Each row of a before or after table is a point. The points were changed in one or more steps. Then noise was added and the rows were shuffled. The steps act on columns, c1 being the first. Name the steps. A step turns or swaps two columns, mirrors them in a line or flattens them onto one, adds a multiple of one to another, or multiplies or shifts one. Angles are multiples of 10 degrees, from the lower column toward the higher: turns from -170 to 170, lines from 10 to 170 but not 90. Use the fewest steps. Two steps may share a column if one is a turn and the other turns, adds or multiplies; they go together, in the order done. Otherwise the lowest column goes first.

Before (8 x 3)
[[ 70  -1 -69]
 [ 29  24  23]
 [ 26  -8  62]
 [ 42  22  32]
 [ 19  -8   4]
 [ 22 -35  13]
 [ 39   9  13]
 [-34 -15 -26]]
After (8 x 3)
[[-47   9  19]
 [-23 -14  12]
 [ 26  -2  96]
 [-13  -3  16]
 [-67  -4  -9]
 [-33   4  28]
 [ 38  -8 -17]
 [-34   9  16]]
Steps: turn c1 and c3 by 120 degrees; multiply c2 by 0.4

Before (11 x 6)
[[ -4   4 -75 -10 -62  19]
 [-26  57  14   6   4  -6]
 [ -2 -29  11  32 -41 -22]
 [  1 -24 -19  -3  -7 -21]
 [ -4 -10  -1  -2 -22  -6]
 [-42  15 -34  35   2  34]
 [-40   4   0 -10  -7  -6]
 [-40 -13 -16  17 -26  -7]
 [ 95 -11   5  -4   1 -23]
 [ -1 -23   3  -6  12  -2]
 [-19 -27   6   5 -26  22]]
After (11 x 6)
[[-12 -23   9 -11   4  -1]
 [ 32 -28 -37  27 -20 -26]
 [  0 -30 -20  -6 -20  26]
 [-36  61  10  27 -12  -3]
 [ 15 -30 -11  -9  14 -25]
 [-37  -1  -7 -10  -4   1]
 [ 85  -9   3  -7  -2 -28]
 [ 16  -8 -24 -10  -8  -4]
 [ -9 -15 -35  17   8  -3]
 [-26  10 -12  43  31  36]
 [ 80   1 -84 -13  47  20]]
Steps: turn c3 and c5 by -70 degrees; add -1 times c3 to c1; add 0.3 times c2 to c4

Before (12 x 9)
[[ 32  12 -27  -9  38  -2 -23 -62 -35]
 [ 28  29   8  -7  34  23  -8 -39 -45]
 [-41  67 -74  24   6   4  27  14  61]
 [-71  51 -17 -11  -7  -2 -23  21  59]
 [ 20 -15 -23 -18 -12  11 -17 -33 -76]
 [-47  24 -59 -10  25  -9  18  22  -6]
 [ 14  32 -41   4  -2 -24 -11  47  43]
 [-37   7 -38 -10  57 -24  -7  19  45]
 [ 42  37 -12 -58  41  29  -8 -11 -73]
 [-62  32 -25  89  24  31   9  79  43]
 [ 42 -25  -9 -47  18  55  17 -40 -30]
 [ 31   1 -50 -18  34  69 -55 -22 -52]]
After (12 x 9)
[[  11  -12  -28  -72   15   -3   22  -52   32]
 [ -16   62  -23   45    0  -37  -18   12    1]
 [ -26   31  -40   29  -25    9  -68   77 -100]
 [   1    9  -25   44  -36  -44  -49   21   -8]
 [  15   12  -34  -20   28   38   47   -7   51]
 [ -32   -4  -15   63  -49  -14  -26  -14    2]
 [   5   30  -78  -45    5   31  -11  -96   19]
 [  21   44  -26  -55  -24   19    8  -22   73]
 [ -17   15  -65   63  -68  -37    0   48  -36]
 [  15   43  -22  -34   -4  -16   45  -82   11]
 [   8   33   -1  -43  -18   27   34  -45   13]
 [ -17   30  -52    3  -13  -45  -12   45    8]]
Steps: multiply c1 by 0.4; turn c2 and c5 by -80 degrees; turn c3 and c6 by 30 degrees; turn c4 and c9 by -100 degrees; turn c7 and c8 by 60 degrees; multiply c8 by 1.6

Before (9 x 12)
[[ 14  62 -56 -10  13  30 -51 -19  50  20 -80 -28]
 [-52  56  12   0   1  16  32 -21  53 -41  64  46]
 [-35  55  60  15 -11 -29  39  15 -19  12  -9  55]
 [-60 -14 -49  -2 -60 -54  11  25  52 -91   4  80]
 [ 49  33 -68 -62  41  42 -35  36  10  34 -18 -43]
 [ 13 -31  -7  48  59  32  52  75 -40 -19 -22  12]
 [ 25 -42 -18 -49 -55 -28  50  -8  47 -63  56 -18]
 [ -3 -48 -32 -28  22 -11   2  -7  -4 -20  -6  10]
 [ 16  23   2   1 -11 -81 -30  -1  -6 -26  26 -46]]
After (9 x 12)
[[-13  54  12  19 -48  52  57 -16 -35 -14 -79   2]
 [ 12  73 -51   3  15  66  48   2  53   7  77 -24]
 [-54 -37 -20 -26  30   1  43  19 -51 -22 -30  49]
 [ 48  33 -70 -51  51  79  13  51  44  15  45  18]
 [-58 -16 -45 -17 -60  -9  57  15  -8 -26 -58 -61]
 [ 27 -45 -26 -14  -1  19  -4  16  -6  -9  -2 -10]
 [-11  49  59  -6 -29  14 -15  -6 -42   9 -30 -47]
 [-10  23   2  -9  24 -42  -1   2  26  -8   8  58]
 [ 59 -29  -8  -2  14  75 -42   7 -49  -5  16 -27]]
Steps: swap c1 and c5; flatten c4 and c8 onto the line at 140 degrees; shift c6 by 40; turn c7 and c9 by -90 degrees; multiply c10 by 0.4; turn c11 and c12 by 140 degrees

Before (8 x 18)
[[ -4  17 -28   0  -2   1 -23 -20 -21  -1 -15  44  19  16 -12  12 -25 -29]
 [ 28  15 -24  18   2 -15  -4   6 -12 -24  -9  10 -20   3  11   6  -7  11]
 [ 16   0  -4 -17  25  25   7  -3 -10   7   8   4   4 -11  11  14  21  24]
 [ 10   2 -23   0   7  15  -6   1 -21 -15  -6   3 -15  12   9  -8   6  13]
 [ 22  19 -16   5  -3  -1 -30   4 -21  -4   2  -9  -9  10  21   5  -5   3]
 [  6   9  16  -9  20  40  19  -5   3  12   5   4  -7 -11  -5   7 -20   8]
 [ 15  -5  -3  -7  20  21  -1  18 -27   0   4  11  -2 -20  17   3   8  17]
 [  1  30   4 -21  12  22   4  -4  12  22 -27  20  13  14 -16   2 -30 -11]]
After (8 x 18)
[[  7  -4 -22   7  -9  15  -9  -8 -20 -14  -4  -3   1  18   3  -8   9 -19]
 [ 20  -2  -4  16 -23  23   2   0  -9   6  11  10 -20 -15  -1  13  16 -13]
 [-27 -19 -27  94   6   0 -17  13 -25   0 -15 -54   9   6   6  12  -3  34]
 [ 10   2  -2  26 -21  22  -6 -27 -19   1   5  -7 -11 -19   4   3  17 -11]
 [ -7 -13 -24  12   0 -16  -6  -7  -9 -23  -9 -28   5  15   4   8  29 -22]
 [ -6 -18 -16 -24   7   1 -34 -12 -19  -4   3   7   5  15  12   8  23  -8]
 [-19 -14  15  15 -18  39  18   8   2  12   4   2  -1  -8  -6   6   6 -10]
 [-29 -30   3  57  -8  24   8   6   9  23 -26  -8  -2   9  -3   2   1  19]]
Steps: swap c1 and c17; turn c2 and c5 by 170 degrees; multiply c12 by 2.5; turn c4 and c12 by -120 degrees; flatten c7 and c15 onto the line at 160 degrees; mirror c8 and c9 in the line at 80 degrees; add -0.5 times c13 to c14; turn c13 and c18 by 130 degrees
